Each wall is flat, endless, passes through zero and stands at right angles to its row. A trip goes straight from one point to another. List the walls that it crosses, first one first.

Walls:
(1): -0.61,2.54
(2): 0.99,1.84
(3): -2.81,1.41
(4): 3.22,4.79
Trips:
0.49,0.41 to -0.92,1.64 => 3
-1.69,-0.83 to 0.54,-1.64 => 3
-3.56,-1.40 to 0.44,-1.55 => 3
0.26,1.49 to 0.98,-0.94 => 3, 1, 2, 4
1.31,1.85 to -3.81,2.23 => 3, 4
-1.78,0.23 to 1.19,1.57 => 2, 4, 3
-0.86,2.74 to -0.85,1.28 => none
2.68,2.10 to -2.89,4.48 => 3

Walls:
(1): -0.60,1.70,-2.27,-1.96,-2.45,0.14,1.58,-2.33,-2.01
(2): -1.36,-2.37,2.32,-4.52,-0.17,2.72,0.04,-1.44,0.84
Trips:
-2.49,-0.48,0.18,2.19,2.04,-2.09,1.79,0.19,0.67 to -1.39,-4.77,0.99,1.84,2.63,-0.27,-2.42,-0.84,-3.83 => 2
-3.27,-1.28,3.96,1.60,0.82,-4.12,-0.82,1.56,-1.09 to 0.53,-2.10,2.03,0.31,2.85,3.11,2.82,-1.11,-2.50 => 2
2.28,-1.15,-1.48,-0.90,2.22,5.29,0.84,-0.02,-0.08 to 1.03,-2.04,-2.11,1.43,-1.63,-1.72,-1.07,-3.33,0.31 => 1, 2
-0.47,-1.17,-2.67,1.94,-0.95,-1.08,0.57,-3.02,-0.27 to -1.72,0.32,1.40,-0.08,-1.26,1.22,5.04,-0.74,-1.80 => 2
-2.31,1.81,-2.48,-1.82,-0.24,-1.27,1.46,-0.32,-1.46 to -0.18,0.63,6.18,-0.07,-2.24,1.00,-1.57,3.72,-2.12 => 2, 1
3.88,-0.37,1.18,-0.02,-0.05,-1.29,4.33,-0.70,0.88 to 0.71,6.00,1.67,-0.54,3.24,-0.35,0.23,1.32,1.20 => 1
2.28,1.67,4.21,-1.28,-0.23,-1.39,-0.37,1.34,-1.96 to 0.41,0.66,3.35,0.51,0.46,2.17,2.22,2.57,-0.43 => none
0.97,2.43,2.17,1.18,-2.06,0.36,-0.36,3.16,-2.48 to 0.92,1.04,-0.38,-0.58,2.78,-1.35,1.48,-0.75,1.56 => none
-1.50,-3.74,-0.08,-0.30,0.38,1.88,4.19,1.09,0.85 to -1.23,1.93,4.45,-1.92,-1.94,-2.33,3.65,0.30,-3.38 => 1
-1.03,-0.92,-0.36,2.41,2.56,-0.31,2.89,1.65,1.81 to -2.18,1.00,0.35,-2.03,0.79,1.23,0.80,0.91,0.51 => 2, 1
1.56,-0.45,1.74,-1.96,2.98,-1.82,3.16,1.38,1.37 to 0.96,0.17,-0.34,-2.11,-0.12,0.80,-1.40,0.68,0.20 => 1
-4.77,1.77,-3.75,0.96,0.49,0.47,-1.54,0.80,0.22 to -3.72,-5.11,-5.42,-0.85,2.21,0.72,-5.43,1.98,-1.37 => 1, 2

Walls:
(1): 2.96,-2.10,4.04,-2.31,0.58,2.05,1.01,-1.71,-0.31,0.95,-0.74,-0.62,1.18,-3.32,1.42,2.82,-0.17,-3.81,-0.98,-1.30,0.87,-0.82,0.70,3.78
(2): 1.51,2.48,2.13,0.01,-1.17,0.89,-0.88,1.42,1.69,-2.46,0.96,1.46,-2.21,0.52,-0.39,0.35,-0.33,-2.00,4.33,-1.49,-3.23,0.28,0.51,-0.14
(3): -2.39,1.78,0.96,1.01,-3.78,-3.52,2.88,-3.86,2.65,4.42,0.06,3.18,-1.49,-2.01,-0.44,-1.27,1.87,1.35,-4.48,0.69,1.97,-0.33,4.30,-2.08
(4): -2.98,2.05,-3.89,-1.29,2.29,-2.54,1.38,-0.37,1.07,-0.43,-1.05,-1.37,0.95,3.35,2.94,3.01,1.07,4.16,-1.89,-0.65,-1.27,-2.16,0.81,0.31
(5): -2.97,-0.37,2.32,2.05,1.06,0.07,1.95,1.55,-0.61,-1.93,-2.03,-1.70,-2.43,-0.21,-2.01,3.11,-2.36,-1.47,-1.82,-0.73,-3.39,1.20,5.26,-1.30
(6): 1.04,-2.55,-0.46,2.02,0.03,1.86,3.81,3.35,1.55,-1.11,1.51,-1.54,-1.05,-3.61,-4.62,1.29,1.80,-1.38,3.65,-0.69,2.60,-0.30,2.46,-2.25
Trips:
-0.35,-2.60,2.09,-2.76,2.98,2.49,-1.96,-1.05,3.33,-0.45,3.00,2.13,1.14,-1.87,0.31,0.46,-1.15,-0.17,-1.66,0.57,-1.37,-0.60,0.70,3.31 to 1.10,0.56,1.20,-0.87,3.35,-1.14,1.55,0.19,-1.00,1.89,1.92,-1.84,-1.00,-0.36,0.03,-2.29,-3.66,-0.94,-0.55,0.75,-0.06,-3.41,2.20,-0.66 => 5, 2, 3, 6
0.62,1.23,1.36,-2.23,0.65,0.23,1.41,-1.38,-2.11,1.02,4.89,1.19,0.39,3.13,3.03,2.20,1.32,5.04,-0.41,0.32,-0.82,-1.90,1.89,-1.35 to -0.83,-2.39,-3.62,3.22,0.83,0.52,2.86,-4.01,-5.79,1.88,-1.57,0.52,-0.15,-1.55,-0.94,1.05,0.37,2.72,-0.42,1.78,-0.56,0.04,1.77,5.00 => 1, 5
